Each row is a point. Two turns around zero, p and q, are shown by what they do to some points. Where does a point land after both, in the order given? Backwards means that the second turn is done in reverse. Each puzzle has new turns, and all numbers are rounded.
In the rows, 128 means zero.

Turn p:
[121 114] -> [144 129]
[156 122] -> [118 155]
[165  78] -> [151 186]
[108 147] -> [122 101]
[ 89 178] -> [106  69]
Turn q:
[87 88] -> [ 73 111]
[159 149] -> [165 133]
[114 157] -> [129 160]
[113  91] -> [ 98 102]
[167 155] -> [175 134]
Where do these land?
q, then p: [107 193] -> [ 65 102]
p, then q: [174 122] -> [130 174]
q, then p: [106 133] -> [125 106]
q, then p backwards: [123  83] -> [109 169]
p, then q backwards: [130 109] -> [136 145]

Turn p:
[ 99 197 155 104] -> [128  51 117 158]
[139  96 185 188] -> [ 59 137 146  75]
[152 103 121 121] -> [124 162 119 132]
[142 136  83  96] -> [167 147 123 166]
[110 150 114 149] -> [142 108 157 125]
[127  86 110 110] -> [149 163 106 113]
Turn q:
[153 149 173 194] -> [148 107 106 206]
[129 109 111 162] -> [118 101 154 145]
[130  97 114  81] -> [124 162 156  91]
[124 148  94  63] -> [143 143 119  56]
[105 137 148 139] -> [108 127 105 142]
Where do these land?
p, then q: [ 90  84 139 107] -> [154 133 146  74]
q, then p: [183 149 149 156] -> [ 91 167 168 138]
q, then p: [120  85  93 139] -> [105 105  93  97]
p, then q: [129 179 109 155] -> [115 151 134 182]
q, then p backwards: [ 72 115 131 112] -> [149 105 176 143]
q, then p: [173 157 147  99] -> [115 149 147 184]

Turn p:
[180 179 164 109 163 173 111  83] -> [ 86 176 162 147  99 152 168  65]
[116 134 148 152 148 118 127  69] -> [122  90 130 144 117 138 127  71]
[153 130  63 147 137 112  98  77] -> [184 101 166 101 120 124 171  95]
[152 152 151 172 115 133 121 110] -> [120 120 107 159 117 118 171 104]
[ 87 134 135  54 119 110 106 192] -> [ 92 150 117  72 158 169  97 189]
[130  91 128 136  95 108 186 140] -> [157 134  86 133 128  84  87 136]
[130 154 131 159 170 104 131 150] -> [118 119 138 151 185 124 144 118]
[ 96  85 109 135 112 150 171 159] -> [141 119 129 141 119  89  78 176]
[126  65 143 119 114 137 127 139] -> [158 136 111 147 104 148  91 155]
[111 156 106  96 108 136 102 161] -> [104 136 137  85 131 135 146 171]
Turn q:
[ 94 140 137 162 160 106 144 178] -> [ 85 174 140 129 176 138 144 122]
[177  94 128 184 137  88 175 142] -> [ 86 157  59 148 149  87 110 154]
[176 134 169  95  91 102 117 120] -> [126 101  93 103  94 167 103 167]
[153  86 152  92  91 165  79  96] -> [155  54 103  94  85 133 132 106]
[173 143  97 140 181 153 135 164] -> [152 148  93 187 170 147 130 108]
[ 79 140  92 105 103 166 126 148] -> [166 130 174 121 131 125 184 128]
[149 102 105  99 125 145 129 106] -> [159 117 109 140  92 115 133 116]
[111 104 156  98 129 100 151  92] -> [115 151 129  94  77 118 104 120]
[ 95 156 175 135 123 146 116 132] -> [125 120 160  83 158 150 116 120]
[ 92 164 116 118 116 147 126  83] -> [159 120 189 122 118 116 109 131]
[109 144  80 180 152  89 109 147] -> [ 78 136 158 188 158 114 142 136]
Where do these land?
q, then p backwards: [172 154 125 129 170 110 135 153] -> [141 101 185 126 147 118 125 156]
q, then p: [129 199 132 125  31 118 129 158] -> [109 204 126 168 164 134  95 201]
p, then q: [134  97 127 147 130 141 127 142] -> [116 116 107 136 156 127 131 140]
p, then q: [126 130 108 141 129 130 143  96] -> [112 118 115 118 100 118 111 136]
q, then p backwards: [ 72 100 137 154 142 139  94 108] -> [112 180 108 132 156 132 149  84]
q, then p: [147 145 105  93 125 144 120 141] -> [140 153 129 156 111 100 145 132]
q, then p: [ 83 135 157 118 108 143 189 125] -> [ 90 180 118  85 151 147 134 109]
p, then q: [198 129 147 122 172 146 114  66] -> [167 103 143 100 142  94  48 152]
q, then p: [ 90  63 114 121 143  81 101 164] -> [ 96  76 110 104 108  73  81 116]

Turn p:
[ 98  92 138 166 164 135 155 100  88  98 144 156] -> [168  96 166  77 132 119 108 128 129 141 139 180]
[128 174 120 158 150 154 153  88 122 155 160  90] -> [119 148 118  69 100 156 168 134 146 143  87 144]
[166 152 130 154 160 125 158 144 133 101 115 117] -> [156 131  79 115 127 127 144  92 140 113 128 153]
[133 138  99 127 154 155 103 123 117 128 105 129] -> [126 139 123 108 115 110  98 113 156 125 112 108]
[180 171 137 127 150 134 139  88 152 163 146 129] -> [ 93 117 115 109  98 155 183  91 161 127 119 121]
[133  98 170  94 146 153  87 142 163 154 125 129] -> [109 130 149 165 120 181  90  96 130 139 141 101]
[122 103 117 141 116  93 118 156 154  82 116 160] -> [139 112 127 143 171 102 110 117  94  85 152 130]
[102 176 157  76 104 128 115 136 167  93 126 145] -> [103 114 129 189 167 150 126 145 155  88  93 135]
[128 158  85 152  80 158 170 136  90 126 158 127] -> [123 124  94 100  85  99 144 194 115 116 111 154]
[107 105 131 119  79 112 110 161 140 141 115  96] -> [134 157 127 166 143 134 121 160  86 134 136  95]
[179  88 107  83 138 155 116 132  85 141 123  78] -> [118 129  80 127 105 121  94 129 145 206 151  94]
[107  82  90 110 133  89  87 120 167 101 150 143] -> [ 86 112 150 118 194 109  97 112  89 123 140 108]
[131 130 148 171 123 104 115 129  90  98 105 155] -> [175 128 142 116 141 106 132 138 151  97 170 137]
[114 149 144  93  86 151 149 112 169 173  97  98] -> [126 129 131 177 104 159 160 142 117 141  69  85]
[ 90 103 145 147 136  76 144 152  84 165 136 167] -> [143 154 192 142 119  93 142 131 105 141 171 173]
Turn q:
[142  97 172 148 158  99  98 137 133 158 165 131] -> [120 140  84 131 121 162 175  98 148 163 122 148]
[103 138 127 119 105 138 125 171 170  85 138 146] -> [104 141 138  75 144 142 139 144 124  84 149 107]
[127  96 120 126 177 169 156 130 103 130 146 115] -> [139 123 104 166 140  92 155 148 130 108 133 172]
[112 105 133 145  60  59 128 116 128 113 123 126] -> [132 158 124  77  91 111  94  78 144 149 140  92]
[143  99 129 118 135 160 107 149 142 150 100 125] -> [128 141 146 164 147 154 134 127 162 111 142 139]
[160 113 158 163 134 101 113  31 158 146 124 144] -> [126 139 155 154 101 111 173  91 140 196  73  89]
[ 73 109 113 151 202 147 127 141 103 143  88 152] -> [155 112  85 153 130 125 129 180 187  92  82 141]
[183 146 130 102  93 111 182 113  91 132  81 140] -> [154 175 153 162 110 118  68 145  81 159 138 117]
[140 142 102  80 162 128 123 159 121  98 176 129] -> [100 106 103 132 109 144 145 138  76  83 149 152]
[102 147 130 191 112 107  90 104 120  92 115 101] -> [149  77 121  93 119 112 131 121 161 158 138  72]
[115 155 141  68 128 175 128 140 131 131 147 114] -> [ 84 114 130 142 182 132 116 134  94 102 134 146]
[130 160 123 109 108 131 168 148 160 130 127  89] -> [155 133 153 105 167 131 114 111  83 108 136 133]
[133 121 133 176  97 116 107 135 102 149 143 159] -> [120 132 127  99  99 138 122 139 165 178 139 144]
[130 164  80  97 121 151 139 119 130 135 122 120] -> [126  99 169 137 130 123  99 137  97 102 119 143]
Where do these land?
p, then q: [162 111 151  93 158 143 153 116 139 138  78 119] -> [152 129 180 150 121 107 142  92 155 161 114 136]
q, then p: [103 149 162 134 157 149 166 145 121 120 111 155] -> [131 170  93 145 122  94 105  96 135 120 123 145]
p, then q: [ 93 159 118 126 130 142 165 155 135 166 143 148] -> [126 153 132  99 126 126  85 167 143 150 124  95]
p, then q: [133 139 156 179  76 173 163 105 135 167 118  98] -> [145 161 169 138 160 112  88 146 106 129 200 150]
q, then p: [150 105 146 137  96  93 112 133 194 108  87 113] -> [126 119  90 112 134 191 164 138 164 153  90 120]
q, then p: [124 110 113 116 164 110 139  83 126 106 110 135] -> [171 137 105 120 149 107 157 143 113 120 134 105]
p, then q: [160 164 134  97 127 119 111 140 175 106 148 140] -> [139 102 130 110 125  81 154 146 152  89 109 114]
q, then p: [122  61 114 130  85 136  88 112 122 104 165 114] -> [ 95 101 168 119 177 149 169 150  90 128 106 141]
q, then p: [170 149 135 154 161 103  87 133 122 191 182 122] -> [132  80 167 123  38 114 121 132 106 137 114 113]
q, then p backwards: [ 89 155 108 129 180 149 137 139 100 131 123 113] -> [122 137 124 122  94 147 159 129 131  63 124 140]
p, then q: [139 121  74 139 159 119 128 148  94 108 159 140] -> [ 86 121 108 114  83 149 105 111 115 107  96 127]
q, then p: [ 99 138 122 113 123 106 161 148 107 100 145 115] -> [ 99 128 115 126 157  86 112 144 146 142 144 126]
p, then q: [120 104 131 117  49 124  56 108  94 118  95 151] -> [158 113  76  99 160 164 175  80 124 121 192 135]
